Each row of a before or after table is a point. The points were changed in one or more steps. Then noise was added and the rows were shuffled. The steps act on columns, c1 being the first. What was done? A step turns or swaps two columns, mirrors them in a line or flattens them onto one, adds a multiple of one to another, or multiplies or shifts one. Angles are multiples of 10 degrees, from the lower column toward the higher: turns from -170 to 170, lines from 10 to 170 but not 90. Use the fewest steps. Two steps may share a column if one is a turn and the other turns, adds or multiplies; they go together, in the order done. Otherwise the lowest column goes first.
In the rows, zero is written as 128.

Before, 10 rows:
[[137  87]
 [153 181]
 [159  88]
 [113 116]
 [138  97]
 [147  99]
 [118  89]
 [116  89]
 [126 117]
 [122 161]]
After:
[[108 128]
 [ 94 103]
 [119 122]
 [126  94]
 [108  91]
 [127  76]
 [116  97]
 [146 156]
 [180 152]
 [ 94 104]]
Steps: turn c1 and c2 by -40 degrees

Before (11 x 4):
[[ 95 119 156 131]
 [139 147 119  96]
 [ 80 145 171 104]
 [114  89 156 151]
 [ 96 109 148 155]
 [ 92 118 148 142]
 [ 86 126 145 119]
 [119 123 119 166]
 [ 79 104 131 139]
 [134 133 102  96]
 [172 151  91 114]]
After (11 x 4):
[[189 161  93 115]
 [112 106 143 142]
 [114  89 153 155]
 [101  95 129 141]
 [140  97 122 163]
 [115 119 162 132]
 [108 135 147 118]
 [136  70 157 153]
 [ 98 162 171 103]
 [149 154 100 100]
 [158 176 121  96]]
Steps: shift c1 by 20; add -0.7 times c4 to c2

Before (13 x 8):
[[ 99 146 107 122 142 184 133 135]
 [ 99 100  92 121 162 159 132 127]
 [143 143  96  93  95  84 105 145]
 [188 154 110 116 113 104 124 140]
 [135 168  83  87 177 130 104 133]
 [ 98 119 129 141 128 140 119 124]
 [123 113 168 115 103 152 113 140]
 [136 116 114 105  82 138 101 119]
 [134 128 145  91  95 119 133 111]
 [ 89 183 140 118 124 182 141 123]
 [128 122 145 108 104 138 143 131]
 [164 143  86 115 168 110 112 119]
 [ 98 174 140 104 105 158 120 100]]
After, 13 rows:
[[ 96 144 106 129 142  75 142 141]
 [124 141  86 112 171 171  81 134]
 [119 122 146 115 105 122 174 150]
 [115 172 138  92 105  88 104 130]
 [121 167  82 105 176 134  56 174]
 [159 143  98 119  92 165  57 177]
 [131 118 130 134 132  98 104 113]
 [118  98  91 124 159  92 140 133]
 [107 113 167 128 103 112  86 149]
 [131 128 145  92  96 135 143 149]
 [120 154 106 131 113 193 119 148]
 [113 116 115 106  82 130  50 146]
 [104 184 140 117 124  66 166 133]]
Steps: turn c1 and c6 by 120 degrees; turn c4 and c8 by -50 degrees; multiply c8 by 1.3; multiply c7 by 3

Before, 11 rows:
[[126 123 119 112 123 123 133 114 162 117 133]
 [ 99 101 112 105 100 130 147  95  83 150 149]
 [114 152 132 129  91 169 129 109  92 125  88]
 [148 107 115 137  89 170  96  63 138 155 137]
 [163  79 150 106 169 103  94 115  93 156 144]
 [ 88 144 104 106 120 135 103 110 157  99 165]
 [101  89 155 137 157 140 121  76  95  90 164]
 [ 86 140 118 158 149 107 104 109 139 121 138]
 [143 104 103 176 167 112  97 133  97 131 150]
 [160 116 140 172 128 101  96 116  84 138 154]
 [141 136 100 159 124 129  95  75 103 107  97]]
After (11 x 11):
[[153 155 155 131 160 169 116 107 104 125  98]
 [115  88 136 132 101 146 134  22 109  92 173]
 [ 68 140 115 163 101 110 117  97 136 125 131]
 [190 105 113 138 152 172  82 104 136 154 130]
 [137  77 138 106  80 105 109 158 102 157 153]
 [139 138 118 154 122 129  94  45 108 105  88]
 [129 103  96 177  81 114 110 140 106 129 135]
 [ 99  98 104 104 162 131 135 128  96 151 139]
 [ 96 147  89 105 121 133 104  69 150  98 150]
 [120 121 117 111 136 123 130  97 151 117 123]
 [132 117 124 169 118  99  98 130  97 143 153]]
Steps: add 1 times c6 to c1; turn c3 and c11 by 30 degrees; mirror c5 and c7 in the line at 80 degrees; add 1.5 times c10 to c8; multiply c9 by 0.7

Before (10 x 14):
[[152 142 175 144  90 101 143 165 151 120  97 148 119  90]
 [129  99 162 132 165 148 148 147 149  90  90 162 125 142]
 [161 119 101  85 158 118 111  88 119  83  87 125 125 146]
 [126 149 119  98 137 124 114 158 103 133 128 161 110 148]
 [102 142 123 160 106 115  86 120 119 137 174 116 138 166]
 [121 119 149 101 130 159 154 107 129 150 156 128 172 159]
 [137 147 135 117 130 171 150  79 149 134 122 164 154 102]
 [191  92 156 119 145  90  95 155 133 137 140  86 171 123]
 [159  71 142 167 102 137 101 131 122  77 110 173 123 164]
 [132 107 179  86 134 122 106  81 128  72 144 135 177 119]]
After:
[[118 120 149 102 129 156 154 105 126 149 146 129 178 152]
 [160 142 176 141 144 101 147 164 145 124 109 143 121  83]
 [162  64 143 166  67 138 107 134 123  77 117 172 121 132]
 [127 107 178  87 125 124 104  74 129  75 143 138 175 128]
 [138 147 134 113 167 175 153  83 151 131 124 164 153 114]
 [184  90 152 117 119  86  98 153 133 139 156  83 170 135]
 [124 153 117  98 107 124 119 160 105 133 130 162 107 147]
 [141  97 165 132 159 153 145 151 150  93  87 162 130 168]
 [ 87 141 123 159  54 117  83 124 121 137 161 115 144 137]
 [175 117 104  90 124 121 110  86 120  82 103 128 124 160]]
Steps: turn c1 and c11 by 20 degrees; turn c5 and c14 by 50 degrees; add 0.7 times c7 to c5

Before (9 x 24):
[[137 126 123 100 118 114 118 128 130 142 134 105 132 148 134 155 185  91
  110 145 144  94 105 120]
 [171 105 121 155 112 105 124  71 155 133 128 127 123 152 134 155 164  98
  105 184  99  94 133 108]
 [206 137 185 114  99 122 157 138  53 134 144  84 153 144  91 151 120 156
  134  99 143 102 155 112]
 [135 102 115 146 131 159 161 136 117 122 114 142 104  93 109 157 134 162
  154 179  63 133 105 113]
 [128 164 100 130 136 144 190 148 116 163 133 129 143  57 131 101  98 191
  153 122  97 135 152 157]
 [133 133 132 165 120 124 145 129  84 130 130 143 153 114  99 167 146 145
   89 105 114 129 119 106]
 [137 117 127 108 150 133 135 135 148 117 171  85 109 104 133 144 108 130
   75 111  59 122  78 137]
 [196 118  76  88 162 108 129 140 126 136 161  99 146 127 142 171 111 111
   91 139 148 151 100 123]
 [133 132 103 152 142 130 184  74 104  96 124 126 156 136 146 149 106 116
  130 139 158 154  88 137]]
After (9 x 24):
[[207 139 185 127  98 122 156 139  53 134 100  82 154 143  91 152 123 156
  138  99 143 103 154 112]
 [134 101 115 125 131 157 160 136 117 122 157 142 106  91 109 157 158 162
  146 178  63 135 106 112]
 [133 132 132  93 118 125 144 128  83 131 143 143 153 113  99 168 122 143
   85 104 115 129 119 106]
 [134 132 104 110 141 130 183  73 103  96 146 126 155 137 147 150  99 115
  140 139 157 154  89 138]
 [137 126 124 150 117 115 117 129 130 142 105 105 131 147 134 155 193  91
   83 146 146  93 104 121]
 [171 103 121 106 112 105 122  70 155 131 143 128 123 152 134 154 159  99
   90 185  99  93 133 107]
 [196 119  74 135 161 109 128 139 124 136  62  99 145 127 140 170  74 111
  104 137 148 150 100 123]
 [138 116 127 111 151 134 134 137 149 116  57  85 109 104 132 144  58 129
   91 111  60 122  78 135]
 [128 165  99 123 137 145 190 148 115 162 123 129 143  55 132 101 105 191
  165 121  96 135 151 158]]
Steps: multiply c11 by 1.6; turn c4 and c11 by 150 degrees; turn c17 and c19 by -30 degrees; multiply c17 by 1.6

Before, 10 rows:
[[107 158 138 108 106 108 198 132 132 186 101 159 107 142 115  85 168 117
  132 133 167 154 161 127 170 156  96 106 126 155 164 146 163 108 151 161
   72 146  98 104 125 142 156  90 163 150 116 139]
 [180 146 145 106 159 119 116 149 140 181 104 150 100 152  96 125 165 111
   88 160 133 146 163 146  94 161 107 103 116 114 131 141 157 103 115 109
  107 135 149 169 132 177 145 164 134 129 180 148]
 [138  87 101  71 130  85 117 166 149 146 161 174  95  99 112 105 101 119
   64 115 139  92 108 102  92 173 114 151 130 107 103  90 131 149 141 156
   68 115 116 139 159 147  94 141 116 119 124  78]
 [145 140  79 102 116 121 169 100 118  99 143 134 165 114 109 143 125 130
  137 129 131 147  99 171 171 129 166 112 121 128 121  92 165 186 106  98
  101 115 113 110 130 143 142 157  87 115 177 139]
 [112 161 140 152 149 129 114 102 125 173 131 146 155 140 110  89 120 159
  145 107 117 126 124 150  90 115 113 163 182 144 105  98 119 141 157 160
  148 159 109 124  85 121 134 120 122  99  97 144]
 [145 138 151  93 131  83 120 167 178 119 114 118 106 147 132  82  99 117
   81 127 101 101  92 133 171 126 160 160 151  93 180 105  97 187 132 133
  148 139  92 163 159 110 128 141 171 103 113 122]
 [143 132 125  65 109 114 178 139 127 117 117 124 140 148 162 121 108 124
  123 124 101 116 109 151 136 112 110 140 116 142 105  99 160 143 116 141
  133 105 102 131 154  96 146 154 158  99 136 154]
 [135 114  83 132 183 107 137 131 166 153 140 153  86  79  97 171  90 146
  113  97 138 175 129 119 171 144 117 168 146  96 122 116 143 183 107 167
  126 169 159 182  94 139 107 113 102 128 154 105]
 [132  83 100 106 113 128 155 136 162 106 107 104 132  76  88 133 155 160
  135 106 122 150 130 146 100  96 111 118 174 122 146 117 111 106 136 165
   78 160 154 123 106  96 141 109 149 123 134  74]
 [ 99 154  84 104 103  81 110 111 104 113 153 112 105 152 130 152 139 155
  139 119 121  92 154 152 132 153  85 152 136 163 190 155 159 135 173 112
  110 116 175 145 166 131 110 131 159 103 111 155]]
After, 10 rows:
[[133  82 102 105 117 130 156 138 160 104 106 103 129 164  89 132 149 161
  149 104 124 151 128 146 105  95 114 115 174 122 145 116 170 107 137 165
   80 158 154 123  73  96 139 102 148 125 135  69]
 [144 142  77 103 115 121 165  99 117  97 140 132 166 163 109 138 139 132
  117 127 132 149  99 168 169 132 168 112 124 127 122  90 101 186 105 100
   99 114 113 109 132 142 142 154  88 118 175 138]
 [100 154  85 104 101  81 110 113 105 111 154 111 112 123 131 151 142 160
  137 118 124  88 160 151 133 150  88 153 133 163 189 155  91 136 170 110
  110 119 179 145 221 129 110 129 161 103 110 158]
 [143 137 151  93 132  86 119 165 176 117 115 115 107  94 130  83  94 115
   83 126  98 100  98 130 173 126 159 161 153  89 181 105 144 184 131 133
  149 136  91 164 206 111 128 123 171  99 110 126]
 [132 111  81 129 184 107 135 133 168 155 140 155  86 180  99 169  85 150
  125  98 137 175 129 122 171 142 116 168 145  98 124 112 139 185 107 167
  126 168 160 181  42 136 110 130 101 125 153 104]
 [105 159 140 110 107 109 196 133 131 187 101 157 105 135 111  83 152 115
  151 136 169 151 158 129 170 156  95 103 127 157 164 146  92 108 152 158
   72 147 101 105 121 144 155  87 160 152 118 141]
 [138  87 100  68 131  83 116 165 147 145 160 175  94 156 112 103  84 120
   69 115 137  93 109 100  88 174 114 151 135 105 101  90 139 151 138 156
   67 114 117 141 206 146  96 114 112 121 123  82]
 [113 162 140 147 150 129 115 104 124 174 129 146 158 117 111  88 124 160
  149 104 116 124 123 148  90 115 112 162 182 146 103  97 131 138 155 160
  150 165 109 123  20 120 135 138 123  98 100 143]
 [182 147 149 108 157 120 119 149 138 182 105 150  97 121  95 124 159 113
   75 157 133 142 161 146  92 162 109 104 116 113 130 144  93 105 118 108
  103 137 151 169 139 175 145 112 136 129 178 148]
 [144 132 123  65 110 113 181 137 126 118 114 122 138 125 161 119 124 122
  105 121 102 116 113 148 138 112 114 140 115 141 108 100  87 143 115 145
  132 108 103 129 193  95 146 150 157  96 135 156]]
Steps: turn c14 and c33 by -150 degrees; turn c19 and c44 by 40 degrees; turn c17 and c44 by -30 degrees; multiply c41 by 2.5

Before (13 x 64):
[[151  76  85 144 158 128 118 112  94 123 141 103 129 149 158 147 137 155
  121 152 109 133 155 137 136 136 101 136 120 136 128 124 163 119 135 104
  129 120 133 134 115 154 144 125 143 115 157 134 118 132 104 104 107 141
  141 137 107  98 100 125 129 170 124 120]
 [133  63 139 120 133 107 118 107 118 161 151 131 136 134 119 132 152 145
  180 148 157 147 120 168 159 155 127 154 115 116 118 109 130  87 102 101
  122 138 119 156 119 128 119 149 101 116 126 135 113 175 110 115 108 141
  113 137 110  96 147 135  91 167 110 169]
 [142  95 108 127 151 113 102 132 119 127 159  89 101 141 145 143 114 134
  129 133 104 126 178 168 133 131  95 122 140 110 136 105 139 138 106 118
  121 145 133 140 131 149 114 149 149  96 159 151 105 143 140 111 121 148
  133 143 122 123 130 137 132 149 122 126]
 [116 134 140 120 125 144 121 130 158 102 170 141 145 147 122 169 107 133
  116 132 123 123 135 121  99 152 135 105 158 108 160 178 137 133 156 141
  122  90  89 129 110 111 102  95 136 139 148 117 120 159  99 121 159  98
  106 118 134 127 149  94 133 132 137 100]
 [ 83 116 166  98  88 128 131 130 163 115 144 164 153 120  77 103 128 121
  128 109 124  98 107 123 119 151 140 139 157  89 148 146 130 170 160 125
   84  91 112 115  94 105 106  81  82 133 115  89 138 153  68 151 180 129
  108 107 105 128 172 117 150 116 127  95]
 [ 93 118 170 103 107 145 106 128 157 111 154 156 154 129 111 124 121 119
  121  95 139 105 128 127 111 119 105 116 152  91 154 144 119 163 146 149
  133  83  76 112  94  98 135  78 101 109 107 109 159 146  80 124 152 102
   91 112 155 108 141 129 136 123 148 100]
 [124 110 126 146 173 108 103 124 106 133 151 138 130 134 143 152 118 146
  116 121 103 140 154 118  96 112 104 118 132 112 137 126 176 137 144 109
  141 131 124 142 138 161 102 142 147 106 152 152 110 143 131 114 137 140
  150 117 159  96 110 113 117 126 141  92]
 [131  77 142 113  95  93 137 115 135 154 129 137 134 127 116 113 137 132
  150 144 157 167 140 166 176 170 158 148 131 154 111 118 112 124 116 110
  149 113 100 146 155 139 129 146 101  91 124 117 117 158  80 126 140 137
  102 120 101  99 160 165 108 156 104 138]
 [116  81 123 149 128 110 141 102 143 146 156 134 130 122 141 117 134 133
  149 151 142 164 144 179 148 151 119 136 121 131 144 106 121 129 104  87
  156 139 151 149 116 146 143 150  87 122 145 132  81 134  91  99 113 147
  117 127 112 123 141 144  97 144 110 140]
 [154  87  98 155 161 126  95 122 124 121 135 118  82 124 133 136 115 120
  123 136 100 150 154 131 134 126  97 119 140 117 151 102 172 134 136 130
  138 105 126 153 124 126 113 135 145 124 168 142 119 160 118 105 119 145
  137 123 127 106 113 120  80 150 144 117]
 [145  89 101 138 142 120 125 107 109 139 148 102 126 123 154 137 113 159
  165 135 145 161 169 171 164 138 156 122 129 131 125  96 148 134 119 110
  124 124 138 134 118 139 112 141 107 113 149 153 118 173 113 105 106 144
  143 129 128 103  93 126 112 141 119 127]
 [ 90 149 169 122 114 161 108 120 131 114 127 152 130 111 121 146 124 137
  112  84 119 119 137 121 112 110 132 100 133  94 154 148 140 150 145 125
  101  87  78 113 104  98 115  94 142 151 132 109 136 135  86 150 146  93
  104 118 124 119 173 110 136 137 119  85]
 [107 138 125 116 158 137 142 111 179 134 131 167 173 110 104  98 168  73
  158 121 151 105 125 141 143 185 169 148 163 112 111  97 120 166 128 169
   92 153 126 118  92 133 144 150 125 148 119 110 176 112  74 169  95 123
  111  89  78 136 108 157 134 136 111 153]]
After, 13 rows:
[[153  91  99 154 161 126  95 124 123 109 136 115  79 123 132 138 119 119
  124 136 104 149 152 142 134  99  98 123 143 117 155 149 172 132 139 128
  141 106 126 155 120 122 113 138 146 126 169 141 120 161 121 106 117 146
  136 122 128 104 114 122  77 101 145 136]
 [146  95 110 127 151 107 103 133 118 128 159  88  97 143 148 142 117 140
  127 131 106 126 177 180 137 120  98 122 138 109 136 147 140 138 103 119
  124 147 132 138 133 148 115 146 151  97 160 152 105 144 140 112 120 150
  133 143 126 124 131 138 131 108 123 125]
 [ 94 115 169 107 106 147 107 129 159  75 155 156 152 128 108 120 123 119
  119  97 137 106 126 155 110  72 105 117 150  93 151 122 121 164 147 150
  131  84  75 114  94 100 137  81 102 104 106 113 157 143  78 124 153 104
   94 111 158 108 142 125 137 143 149 147]
 [131  79 143 111  96  94 137 114 135 207 128 136 135 125 115 112 138 135
  148 146 155 167 140 168 178  94 158 150 135 151 111 158 110 122 115 113
  149 112 100 149 156 139 130 146 103  92 125 116 116 159  81 125 138 139
   99 121 102 103 160 166 109 120 106  87]
 [127 113 123 146 174 108  98 126 104 143 156 136 129 131 143 151 117 148
  116 123 103 144 155 121  94  55 102 118 131 113 137 128 176 135 144 105
  138 129 126 141 138 161 105 146 146 104 154 151 111 145 135 115 136 140
  150 117 160  95 107 116 118 130 143 157]
 [136  61 138 121 133 106 116 110 119 226 153 130 140 134 121 131 154 145
  180 150 158 145 118 157 162 190 126 154 117 115 117 166 132  85 104 101
  121 137 117 158 122 130 116 150  99 117 126 136 110 175 114 115 106 137
  112 137 107  96 149 133  98 107 110  83]
 [114  81 123 150 129 113 138 100 142 181 160 134 131 120 142 116 131 131
  149 150 143 167 146 172 145 123 120 138 119 131 145 143 119 126 101  87
  154 140 149 153 116 146 144 147  84 118 148 132  81 137  91 100 109 149
  117 126 112 120 142 146  94 104 109 102]
 [144  88 102 136 141 121 129 105 106 162 148 103 125 127 152 137 111 155
  163 135 145 163 167 169 165 109 157 125 129 129 124 142 146 134 119 108
  125 127 137 137 120 136 114 144 110 115 148 153 117 172 116 107 105 144
  144 130 130 103  94 124 113  96 118 123]
 [ 92 147 170 124 118 160 107 116 131  87 126 150 128 110 121 148 124 135
  112  86 122 119 138 130 110  45 133 101 129  93 154 138 140 152 144 125
  103  86  77 112 103  98 114  95 142 150 132 105 136 135  87 152 143  93
  104 116 126 121 172 107 137 148 121 170]
 [117 137 146 124 125 146 121 130 162  48 170 145 143 146 123 172 104 129
  116 133 121 121 136 151 101  21 137 104 157 109 160 133 137 134 158 142
  125  91  87 129 109 110 105  95 138 139 150 115 118 157  99 120 161  95
  107 118 133 128 148  97 134 181 139 120]
 [ 84 116 167  97  89 128 131 130 161  87 143 165 153 119  78 104 128 120
  129 104 127  99 109 152 119   7 139 141 156  90 149 117 128 169 162 123
   84  93 114 115  92 103 108  82  82 132 117  90 136 154  67 151 180 132
  109 110 107 131 173 118 150 145 124 126]
 [106 140 121 117 156 137 143 112 180 146 128 166 173 109 106  97 165  77
  160 120 154 106 122 173 141 109 171 153 163 110 112 138 125 163 127 168
   91 152 125 117  94 133 145 148 126 147 119 111 174 112  75 171  96 121
  107  91  77 139 109 157 132  96 112  63]
 [149  78  87 145 156 125 117 111  95 113 141 100 128 152 160 146 136 157
  122 149 109 133 155 128 137  97 100 138 120 133 126 172 162 122 139 105
  126 120 136 134 113 155 145 124 142 117 160 137 120 131 103 101 107 145
  145 142 109  94 100 126 129 124 123 126]]
Steps: multiply c10 by 3; add 1 times c29 to c24; turn c26 and c64 by -120 degrees; multiply c26 by 3; swap c32 and c62
